Each point is reached from the start by the listed moves, each made once or not at all, plus a little noise. Say if it took an odd or an even number of moves. Then give how often each move was made.
In the rows, zero is written as 128.

Moves:
(1): [174 137 152]
(2): [ 82 196 165]
Start: [141 121 150]
Points:
[142 196 212] => even (1, 1)
[188 130 178] => odd (1, 0)
[140 117 153] => even (0, 0)
[ 94 188 186] => odd (0, 1)

Moves:
(1): [149 116 129  94 137 140]
(2): [146 155  88 120 189 158]
(3): [162 148 156 135 123 138]
(4): [115 125 109 126 131 157]
(5): [161 100 146 180 152 134]
(6): [106 114 130 132 165 145]
Start: [142 128 145 141 131 115]
Points:
[171 148 171 146 124 123] => odd (0, 0, 1, 0, 0, 0)
[248 134 153 155 219 170] => even (1, 1, 1, 0, 1, 0)
[204 134 153 195 249 179] => even (0, 1, 1, 0, 1, 1)

Moves:
(1): [129 142 122 122 118 115  97 148 119 114 127 126 112]
(2): [143 125 130 156 132 110 135 123 120 114 134 119 115]
(3): [142 135 149 140 124 128 121 130 138 137 140 140 130]
(4): [120 115 115 159 128 116 132 135 149 123 118 112 120]
(5): [116 139 121 120 117 120 116  90 130  96 141 151 129]
(6): [137 148 140 116 127 160 149 154 159  97 124  93 143]
(7): [139 132  96 136 137 151 131 152 117 141  99 163 108]
(8): [137 112 124 131 120 153 124 116 100 110 134 115 126]
(9): [132 105 147 120  98 124 132 128 140 109 101 134 100]
(10): [128 107 116 104 148 128 124 134 143 129 148 131 108]
(11): [149  90 124  96 103  95 149 148 124 114 120 134 159]
Start: [111 161 158 133 144 154 118 153 148 113 126 104 128]
Points:
[148 181 128 127 133 219 105 210 133  67  97  92 107] => even (1, 0, 0, 0, 0, 1, 1, 1, 0, 0, 0)
[160 160 169  88  86 157 105 177 149   7 144  95 165] => even (1, 0, 1, 0, 1, 1, 0, 1, 0, 0, 1)
[142 112 110 116 130 126 120 172 179  84 120 167 113] => even (0, 0, 1, 1, 1, 0, 1, 0, 0, 1, 1)
[147  92 103 120  97  94 111 187 160  29  91 146  59] => even (1, 1, 0, 1, 1, 0, 1, 0, 1, 1, 1)
[154 137 122 152 123 115 111 230 156  98  88 139 119] => odd (1, 0, 1, 1, 0, 0, 1, 0, 0, 0, 1)
[113 157 148 128 119 170 110 108 121  66 147 113 125] => even (0, 0, 0, 0, 1, 0, 0, 1, 0, 0, 0)
[102 103 149 135 134 140 125 168 196  87 109  98  75] => odd (0, 0, 0, 1, 0, 0, 0, 0, 1, 1, 0)
